Each row is a point. Each copy is the shape, with its points in the same order, turned, moved and blurred by noise. Is it also mirrored, or only turned?

Shape, 7 rows:
[[ 3.1 -3.9  4.3]
 [ 2.0 -2.6  0.5]
 [ 1.3  6.6  6.3]
 [ 3.0 -3.3  1.2]
 [ 0.9 -3.9 -1.2]
 [-0.7  7.7 -7.0]
 [-6.4  4.6  1.3]]
Copy 1, 7 rows:
[[ 5.3  1.4  2.4]
 [ 1.3  2.3 -0.3]
 [ 2.4 -8.7 -1.3]
 [ 2.7  2.8  0.0]
 [-0.4  3.7  0.3]
 [-6.5 -3.2 -8.3]
 [-5.3 -6.0  1.9]]
Copy 1 is: mirrored
Copy 2:
[[ 3.3 -5.2  1.7]
 [ 2.1 -3.4 -1.3]
 [ 8.5  3.6  3.3]
 [ 2.4 -5.4 -1.0]
 [-1.2 -4.2 -2.6]
 [ 1.5  7.7 -8.5]
 [-1.0  7.4  2.8]]
Copy 2 is: only turned
Copy 3:
[[-2.2 -8.9  1.3]
 [-0.7 -4.8 -0.3]
 [ 2.9 -9.0 -7.6]
 [-0.7 -5.6  2.1]
 [-1.8 -1.8  2.0]
 [ 9.4  2.1 -3.6]
 [ 0.6  0.4 -8.9]]
Copy 3 is: mirrored

Shape (10 x 6):
[[ -2.8 -16.5   2.7   2.8   1.5   4.9]
 [  2.9   3.6   4.2   4.5   4.3  -6.6]
 [ -6.3   1.9   1.4   3.0  -3.6   4.3]
 [ -6.0   1.6  -7.9   1.2   2.5   2.4]
 [ -1.5   2.5   2.8  -3.5   2.7  -7.8]
 [ -0.2   2.2   3.0   0.2   2.9   2.5]
 [ -1.0  -1.7   3.4   1.6   3.2  -0.3]
 [  2.4   2.9   0.3   4.4  -0.4   5.0]
 [  4.7  -4.0  -1.9   1.8   0.9   2.8]
 [  1.7   2.7  -1.3   3.1  -5.8  -8.6]]
Copy 1:
[[  6.0  -4.8   6.5  -6.9 -11.8  -1.8]
 [ -1.6   3.9   4.9   1.2   7.2   0.1]
 [ -2.4   4.2  -5.9  -3.4  -3.8   3.8]
 [  0.3   1.4  -8.8   2.1  -2.0  -5.0]
 [ -9.2  -0.5   3.2   1.2   4.9  -0.4]
 [  0.2   1.6  -1.8  -5.0   2.8   2.8]
 [ -0.4   1.1   2.0  -3.1   1.3   0.7]
 [  4.1   4.0  -3.6  -1.7   2.4   4.6]
 [  5.5  -3.5   0.1  -0.6   0.5   2.0]
 [ -2.2   1.0   1.0   9.4   1.8   5.7]]
Copy 1 is: mirrored
Copy 2:
[[  6.2 -15.6  -5.9   5.6   1.2  -2.5]
 [ -2.5   5.9  -1.6   5.5   4.6   0.5]
 [ -2.8  -4.2  -2.9  -4.5  -3.6   2.9]
 [  1.5   0.2 -11.9  -2.1  -4.8   4.5]
 [  2.3   5.9  -4.0  -1.8   6.4  -1.3]
 [  1.5  -0.3  -1.7   0.6   1.3   5.4]
 [  1.2  -1.8  -3.4   2.3   3.0   1.7]
 [  0.1  -0.4   0.0   2.6  -5.0   5.4]
 [  5.7  -2.0  -2.6   5.8  -3.5   1.4]
 [ -1.2   6.7  -1.7   0.3  -3.0  -7.2]]
Copy 2 is: only turned
Copy 3 (10 x 6):
[[  5.7 -13.1  12.7   0.4   3.6  -0.8]
 [ -2.8   5.7   4.8   5.3  -1.8  -0.4]
 [ -2.0  -7.0   2.3  -1.8  -5.7   7.8]
 [  2.2  -5.5  -4.3   3.5   3.2  10.4]
 [  0.3   5.1  -0.2  -3.7   1.9  -0.4]
 [  3.5   1.6   4.9   1.3  -3.3   6.7]
 [  1.5   0.0   6.3  -0.4  -0.9   3.1]
 [  2.5  -1.0   3.5   4.7  -6.2   6.6]
 [  6.8  -4.3   4.3   6.4  -1.9   1.8]
 [ -3.0  -0.5  -4.4   3.4  -5.3  -3.3]]
Copy 3 is: only turned
Copy 4:
[[  7.6  -7.5   6.3  12.7   1.9   6.1]
 [  1.5   0.3   5.0  -2.9   0.9 -10.0]
 [ -4.1   4.3   1.8   2.9   0.9   3.3]
 [ -3.2   1.3  -7.6   5.6   1.9  -1.2]
 [  4.7   0.7  -0.4  -5.9   2.9  -5.1]
 [ -3.1  -2.5   2.3  -1.2   0.7  -0.8]
 [  1.1  -2.5   3.8   0.9   2.6  -1.7]
 [ -5.0  -1.4   3.3   2.2  -4.7  -2.3]
 [  0.5  -4.7   1.1   4.9  -5.2  -1.4]
 [  5.1   7.9   0.8  -1.8  -5.6  -6.9]]
Copy 4 is: mirrored
